Rows are points. Each copy is the shape, with its points in the same order, stretched, turned, moved and blurred by noise. Is it also mirrored, or only turned?

Shape (7 x 2):
[[-35  26]
 [-72 -92]
 [ 18   1]
 [ 20  20]
 [-39 -41]
 [ 45  20]
 [ 26  49]]
Copy 1, 7 rows:
[[ 38  66]
 [ 76 -34]
 [ -4  30]
 [-15  51]
 [ 48   6]
 [-43  48]
 [-16  76]]
Copy 1 is: mirrored
Copy 2 (7 x 2):
[[ 32  40]
 [ 86 -63]
 [  1  17]
 [ -6  38]
 [ 53 -16]
 [-30  27]
 [-16  63]]
Copy 2 is: mirrored
Copy 3, 7 rows:
[[-22   8]
 [-13  92]
 [ 25   8]
 [ 18  -9]
 [  6  55]
 [ 46 -11]
 [ 13 -33]]
Copy 3 is: mirrored
Copy 4 (7 x 2):
[[-41  69]
 [ 73  91]
 [-32  -1]
 [-52  -1]
 [ 22  54]
 [-52 -34]
 [-81   2]]
Copy 4 is: mirrored

Shape:
[[-13 -60 -19  -5]
 [-28 -56 -12  12]
 [ 49  29  46 -43]
 [-25 -20 -70 -45]
 [ -7  38  59 -40]
 [ 40  41  36 -38]
 [-13  -6  37  86]
 [ 20  26  56   0]]
Copy 1, 8 rows:
[[-27  59  33  41]
 [-46  46  13  47]
 [ 95  -2  34   8]
 [-54  66  49 -39]
 [ 34 -49  31  24]
 [ 74  -7  21  -5]
 [-32  -9 -63  75]
 [ 43 -24  -5  40]]
Copy 1 is: mirrored
Copy 2:
[[ 55  49 -18 -32]
 [ 64  33 -28 -16]
 [-67  74  33 -21]
 [ 11  31 -74 -85]
 [-86  61 -19  13]
 [-70  53  35 -18]
 [ 37  -2  45  68]
 [-36  46  31  30]]
Copy 2 is: mirrored

Shape (11 x 8):
[[  5 -42  11   9   2  11 -25   4]
 [ 52 -31  -5  13 -24  53   3 -31]
 [ -5 -39 -82  -6  10 -27 -24 -13]
 [  3 -16  32  -7 -20  -8 -22 -19]
 [ -4 -18  23  41  46 -28  69 -30]
 [ 35 -12 -40  -3  67 -28  23  11]
 [ 69  43 -66  -3  27 -18  14  -8]
 [ 26  16  34  18   4   8 -33 -28]
 [ -1 -34  25  55 -21 -14 -16  14]
 [-15 -16 -11   0   5  81  -8 -10]
 [-15 -10  -3  -7 -32 -16  -5 121]]
Copy 1, 11 rows:
[[ -1  12 -16  -2 -17  18 -35  13]
 [ 11  23 -38 -58  -8  13  -5   9]
 [-47  12  -4 -26 -17 -52 -44  45]
 [ 19  16 -32  22  -7  -4   2  -9]
 [ 44 -19  33  -8  48 -39   3  47]
 [-40  26  16   5  34 -24 -16  77]
 [-33  69  -1 -16  27 -40   7  45]
 [ 18  40 -20  10  26 -11 -11 -30]
 [ 50  39   0   6 -14  -8 -39  11]
 [-26  -5   8 -65  -9  31 -10  -7]
 [-12  49  41  13 -95  42  29  41]]
Copy 1 is: mirrored
Copy 2:
[[ 55  -5 -11   2 -61 -25   3 -15]
 [ 27  52 -41  24 -32 -37  37 -27]
 [ 33 -50 -22  43  19 -69 -36 -39]
 [ 31  -2   5  25 -52   8   4  -7]
 [ 42  22  63 -18  42 -47   0  -5]
 [ 13  -1  30 -32  23 -85 -56 -45]
 [-42  25   8  -7  35 -74 -65 -54]
 [ 22  28  -2  21 -38  18 -26 -19]
 [ 48  15 -14  -1 -57   2 -12  31]
 [ 42  -1 -42 -19   0  -1  48 -46]
 [-32 -53 -32 -77 -75  -5 -12  29]]
Copy 2 is: only turned
